Every row gives one point. Each copy is the shape, with its points in the same order, turned, moved and blurred by noise. Say if it was mirrored as well.

Shape (7 x 2):
[[-35 -32]
 [ 34 -17]
 [-47   1]
 [-11  71]
 [-21  23]
 [  9  44]
 [ 97  32]]
Copy 1:
[[-25 -58]
 [-12  22]
 [ 16 -52]
 [ 78 -12]
 [ 26 -24]
 [ 49   8]
 [ 25  88]]
Copy 1 is: mirrored
Copy 2 (7 x 2):
[[-35 -15]
 [ 40 -11]
 [-39  10]
 [  8  84]
 [ -9  34]
 [ 26  52]
 [104  29]]
Copy 2 is: only turned
Copy 3 (7 x 2):
[[-53  37]
 [ 11  55]
 [-52   6]
 [  5 -46]
 [-21  -2]
 [ 11 -16]
 [ 92  34]]
Copy 3 is: mirrored

Shape:
[[-57  42  47]
 [ 77  11  49]
 [ 26 -31 -12]
 [ -2  48 -61]
 [-41  -7 -27]
 [-41 -40  16]
 [  9  64  -7]]
Copy 1 (7 x 3):
[[ 53 -71 -61]
 [ 30 -49  76]
 [ -5  14  15]
 [ 85  38 -21]
 [ 20  10 -55]
 [-20 -21 -48]
 [ 90 -13  -4]]
Copy 1 is: mirrored
Copy 2, 7 rows:
[[ 23 -62 -19]
 [ 76  59  15]
 [-13  61 -23]
 [-65   3  40]
 [-41 -11 -39]
 [ -8   2 -78]
 [-13  -5  37]]
Copy 2 is: only turned
Copy 3, 7 rows:
[[ 54 -49  53]
 [ 36  73  -5]
 [-19  10 -26]
 [-58   0  65]
 [-25 -57  16]
 [ 10 -56 -23]
 [ -3  18  68]]
Copy 3 is: only turned
Copy 4:
[[ 20 -51 -42]
 [-48  58   6]
 [ 11  11  59]
 [ 97  24  14]
 [ 47 -39  42]
 [  5 -52  54]
 [ 42  30 -28]]
Copy 4 is: only turned

Shape, 10 rows:
[[ 18  60  -7  -4]
 [-29 -25 -73  -7]
 [ 33 -21 -29  51]
 [  5  16   5  32]
 [ 32 -92  11  10]
 [ 24 -92 -17  56]
 [-40  17 -12  10]
 [120 -29  -1   1]
 [-35  53  11   1]
 [  3  42 -26  77]]
Copy 1:
[[-32  10 -14  37]
 [ 28 -39 -53 -43]
 [ 72   1   8   9]
 [ 11 -12  18  32]
 [ 59   2  61 -64]
 [101 -15  39 -39]
 [  0 -58   0   9]
 [ 50  99  30 -10]
 [-35 -49  -5  46]
 [ 41 -28 -28  73]]
Copy 1 is: only turned
Copy 2 (10 x 4):
[[ 17 -15 -49 -21]
 [ 69  38  20  31]
 [-15  30 -14  56]
 [-17  13 -15  -1]
 [-24 -11  61  75]
 [-35  38  44  94]
 [ 21  26   8 -27]
 [-26 -57 -37  99]
 [ 13   7 -11 -58]
 [-23  61 -53   2]]
Copy 2 is: mirrored
Copy 3, 10 rows:
[[  22   47   11  -48]
 [  29   45  -74   28]
 [  72  -23  -40  -13]
 [  28   -5    2  -17]
 [  15  -71  -87  -18]
 [  58  -72  -79   13]
 [   5   27   -6   18]
 [  58  -38  -68 -110]
 [  -7   38   26   -4]
 [  81   12   25    1]]
Copy 3 is: only turned
Copy 4 (10 x 4):
[[  21   -2  -65   -6]
 [  17   -2   14   77]
 [ -61  -17  -13   33]
 [ -29    3  -23  -11]
 [ -46  -69   51    7]
 [ -80  -36   45   33]
 [  15   30   -1   11]
 [ -54 -121  -42   -3]
 [  32   35  -33  -13]
 [ -49   38  -58   17]]
Copy 4 is: mirrored

Shape, 9 rows:
[[ 39 -33  -9 -25  27 -28]
 [-63 -67 -13 -26   1  36]
 [ 48  19  57 -44   1  45]
 [-25 -11 -99  -3 -31 -65]
 [-34  15  13 -19  58 -12]
 [-23   5  70 -12  -9 -38]
 [ 66  23  70  57  39  -9]
 [  5 -11  13 -16 -45 -31]
 [ 68  18 -81 -43  51 -19]]
Copy 1, 9 rows:
[[-71 -41 -13   3 -17 -46]
 [-57  15 -22  45 -74  43]
 [-23 -97  28  38  24  17]
 [-80  63 -39 -58  -7 -22]
 [  2 -46  12 -25 -49  -2]
 [-24 -17  80   8 -17 -10]
 [ 31 -68  45  35  31 -82]
 [-70   4  43  -5  13  -4]
 [-60 -61 -85 -51  14 -46]]
Copy 1 is: mirrored
Copy 2, 9 rows:
[[-46  26  14  12  36  11]
 [ 48  22  78  39  39 -28]
 [-48 -57  13   9  15 -57]
 [ 30  51  55 -48  -6  86]
 [ 12  30  -7  22 -30 -37]
 [-16  40  16 -42  -4 -80]
 [-35 -10 -93 -40  37 -57]
 [-17  12  46 -53  16 -13]
 [-49  -9  -6  40 -14  88]]
Copy 2 is: mirrored
Copy 3:
[[  27  -17  -11  -32  -42  -46]
 [  90  -23   -3  -13   47    2]
 [ -21  -99   10  -26  -38   38]
 [  11   22  -67   45   29  -98]
 [ -11  -15  -37  -67   32    3]
 [  14  -35  -84  -44  -14   26]
 [ -42   -3  -21  -45  -73   67]
 [  31  -31  -64   21  -18   -8]
 [ -54  -28   17  -33  -24 -103]]
Copy 3 is: mirrored

Shape, 11 rows:
[[ 121   13   -8   28  -12  -28   -4   -9]
 [ -11  -15   -7  -13  -14   18   27  -20]
 [  16  -16 -109  -13  -17    6   -3    5]
 [ -17   31   -4  -15   -4   19   13    3]
 [  -8  -14   -8   -5   33   -8   -2   -3]
 [ -16  -26   -3  -11   60   27   30  -14]
 [  23    5    2   -9  -21   16  -20  -87]
 [  -5  -19   12  -18    0   -2  -19    7]
 [  35  -26    4   -9  -14   -3   -6  -15]
 [   2  -25   14   57    6   42   11    6]
 [ -20  -13    0   22   -9  -10   15   -4]]
Copy 1 (11 x 8):
[[  29   -1  -19  -77   10    3 -102   37]
 [  14   24   -3    8    1   21   16   -7]
 [  70    5  -35   24   88   24  -17   32]
 [ -18   22    7   18   18  -12    9    1]
 [   8  -32    2   22    4   18  -12    2]
 [  12   -3   18   52  -33   40   -1   21]
 [   8   14  -80  -17  -25  -16    5   17]
 [   1  -28    5  -12    7    1   11   10]
 [  21  -10  -17  -39    5   21   -8   15]
 [  56    6   42   -3  -36  -17    5   13]
 [  30   -9   10    7   -6   -2   -9  -28]]
Copy 1 is: only turned
Copy 2, 11 rows:
[[115   5  29 -15  -2 -11 -32  -4]
 [-12   3 -31   6  25  20  -4 -22]
 [  5  76 -18 -32 -24  -1  38 -31]
 [-13  25 -24  26  20   1  -7  21]
 [  6  23   3  18  55  -8  26 -13]
 [ -9  24   3  54  61  29  23 -36]
 [ 40 -30 -37 -24  36  61  11  20]
 [ -4 -10  -2  10  32 -20  17  -8]
 [ 30 -20  -9  -5  19   1   6 -20]
 [-15  -2  50  11  32  37 -27 -20]
 [-16   9  -1 -20  46   1 -18 -17]]
Copy 2 is: mirrored
